Each row of a before or after table is a point. One or more steps were done to the points. Then noise was added and the rows were shuffled. The steps act on columns, c1 being the first. What was done? A step turns or swaps two columns, mirrors them in a line or flattens them onto one, adds a multiple of one to another, or multiplies or shifts one. Angles are multiples of 10 degrees, from the lower column toward the higher: turns from -170 to 170, lines from 10 to 170 but not 90. Use the fewest steps. Two steps may share a column if one is a turn and the other turns, adds or multiplies; they go together, in the order done. Otherwise the lowest column goes first.

Before (11 x 3):
[[-0.13 -0.15 -0.08]
 [ 0.17 -0.49 -0.21]
 [-0.04  0.20 -0.04]
 [-0.19 -0.51  0.97]
 [ 0.01  0.74 -0.02]
 [ 0.69  0.08  0.03]
 [ 0.40  0.11 -0.91]
 [ 0.55 -0.83 -0.20]
 [-0.17 -0.78 -0.19]
 [ 0.17 -0.49 -0.54]
 [ 0.14 -0.55  0.13]]
After (11 x 3):
[[-0.18 -0.15  0.54]
 [-0.03 -0.52  0.74]
 [ 0.01 -0.50  0.07]
 [ 0.43  0.09 -0.32]
 [ 0.02 -0.48  0.41]
 [ 0.72  0.08  0.62]
 [ 0.25  0.74  0.60]
 [ 0.31 -0.84  0.41]
 [ 0.01  0.19  0.56]
 [-0.41 -0.77  0.42]
 [-0.35 -0.51  1.58]]
Steps: add 0.3 times c2 to c1; shift c3 by 0.60

Before (8 x 6):
[[ 0.20  0.41 -0.21 -0.04  0.23  0.30]
 [-0.20 -0.48 -0.71  0.33 -0.17 -0.34]
 [-0.73  0.11 -0.61  0.44 -0.05 -0.13]
 [ 0.48  0.23  0.06  0.51 -0.29  0.24]
 [-0.53 -0.06 -0.58  0.30 -0.51 -0.17]
 [ 0.08  0.05  0.42 -0.02 -0.03  0.21]
 [ 1.01 -0.51 -0.06 -0.18 -1.33  0.99]
 [-0.47 -0.45 -0.59  0.57 -0.15  0.29]]
After (8 x 6):
[[ 0.09  0.24  0.08  1.01 -0.06  0.73]
 [-0.87 -0.60 -0.21  1.14  0.08  0.63]
 [-0.93 -0.25 -0.06  0.59 -0.49  0.39]
 [ 0.61 -0.47 -0.18 -0.36 -0.38  3.23]
 [-0.59 -0.66 -0.23  0.67 -0.36 -0.30]
 [-0.20  0.29  0.11 -0.07  0.37  0.17]
 [-1.13 -0.10 -0.03  0.88 -0.10 -0.14]
 [-0.32  0.17  0.04 -0.04  0.10  0.35]]
Steps: shift c1 by -0.40; flatten c2 and c3 onto the line at 20 degrees; multiply c4 by 2; turn c5 and c6 by -40 degrees; multiply c6 by 2

Before (13 x 8):
[[ 0.01  0.11  0.26  0.17  0.26 -0.17 -0.41  0.22]
 [ 0.80  0.34  0.15 -0.20  0.93 -0.64 -0.34 -0.21]
 [ 0.64 -0.59  0.04  0.19 -0.24  0.19 -0.25  0.89]
 [ 0.90  0.36  0.03 -0.17  0.05 -0.49 -0.21  0.13]
 [-0.42 -0.90  0.32  0.09  0.03 -0.16 -0.31 -0.17]
 [ 0.41  0.51  0.19  0.08 -0.34 -0.36  1.09  0.41]
 [ 0.90  0.54 -0.02 -0.21 -0.39  0.64 -0.09 -0.19]
 [ 0.47 -0.12 -0.13 -0.15  0.48 -0.06 -0.26 -0.24]
 [-0.19 -0.01 -0.47 -0.09 -0.24  0.22  1.46 -0.20]
 [ 0.10 -0.22  0.43 -0.28 -0.15 -0.38  0.88 -0.04]
 [ 0.54  0.11 -0.19 -0.83 -0.40 -0.20 -0.07  0.00]
 [-0.60  0.55  0.28 -0.47  0.08  0.19 -0.19  0.68]
 [ 0.32  0.09  0.06  0.20 -0.33 -0.54 -0.11 -0.23]]
After (13 x 8):
[[ 0.13  0.15 -0.35  0.15  0.27 -0.16 -1.00  0.20]
 [ 0.58  0.39 -0.57 -0.70  0.07 -0.49 -0.82  0.02]
 [-0.10 -0.21 -0.18 -0.29 -0.12 -0.36  0.29  0.03]
 [-0.73  0.74 -0.31  0.04  0.08  0.18 -0.80  0.46]
 [-0.18 -0.08 -1.06  0.04 -0.25  0.21  0.89 -0.18]
 [-0.12  0.10 -0.77 -1.00 -0.40 -0.22 -0.67 -0.04]
 [ 0.36  0.62 -0.43 -0.21 -0.33 -0.34  0.49  0.21]
 [ 0.62 -0.23 -0.58 -0.26 -0.25  0.19 -0.84  1.04]
 [ 0.26 -0.20 -0.74 -0.41  0.46 -0.07 -0.86 -0.17]
 [ 0.57  0.46 -0.61 -0.71 -0.40  0.64 -0.66 -0.40]
 [-0.26 -0.89 -0.26  0.33  0.05 -0.15 -0.91  0.14]
 [ 0.49  0.27 -0.42 -0.64  0.93 -0.61 -0.94 -0.34]
 [ 0.37  0.01 -0.53 -0.05 -0.33 -0.55 -0.68 -0.25]]
Steps: turn c1 and c4 by -40 degrees; turn c2 and c8 by -20 degrees; shift c3 by -0.60; shift c7 by -0.60

Before (10 x 9):
[[-0.10 -0.03  0.43  0.49 -0.18 -0.63  0.39  0.26  1.30]
 [ 1.20 -0.35  0.11 -0.13  0.50  0.27  0.25 -0.03 -0.44]
 [ 0.37 -0.13  0.12 -0.15 -0.05 -0.08 -0.29 -0.49 -0.30]
 [-0.16  0.51 -0.53  0.26 -0.46  0.62 -0.36 -0.22  0.28]
 [ 0.37  0.40 -0.21  0.45  0.35  0.21 -0.26 -0.02 -0.48]
 [ 0.55  0.68  0.70 -0.02 -0.07  0.28 -0.59  0.28  0.06]
 [-0.19  0.05 -0.52  0.79 -0.31  0.65 -0.28  0.35 -0.62]
 [-0.83  0.50  0.32  0.06  0.45  0.33  0.57  0.36 -0.90]
 [ 0.49  0.42  0.13  0.49 -0.48  0.20 -0.11 -0.23 -0.14]
 [ 0.46  0.64 -0.09 -0.29 -0.04 -0.05  0.01  0.61 -0.06]]
After (10 x 9):
[[ 0.38  0.49 -0.20  0.45  0.34  0.20 -0.02 -0.26  0.38]
 [ 0.46  0.05 -0.10 -0.29 -0.05 -0.04  0.62  0.00  0.63]
 [-0.82  0.90  0.31  0.06  0.45  0.34  0.35  0.58  0.51]
 [ 0.55 -0.05  0.70 -0.02 -0.07  0.28  0.29 -0.58  0.67]
 [-0.20  0.62 -0.51  0.79 -0.32  0.65  0.35 -0.28  0.05]
 [ 0.37  0.29  0.12 -0.15 -0.04 -0.07 -0.49 -0.28 -0.15]
 [-0.10 -1.29  0.45  0.48 -0.18 -0.64  0.27  0.39 -0.04]
 [ 0.50  0.14  0.12  0.50 -0.48  0.20 -0.22 -0.10  0.41]
 [ 1.20  0.46  0.11 -0.12  0.51  0.28 -0.02  0.24 -0.35]
 [-0.15 -0.27 -0.52  0.25 -0.46  0.63 -0.21 -0.38  0.52]]
Steps: turn c2 and c9 by 90 degrees; swap c7 and c8
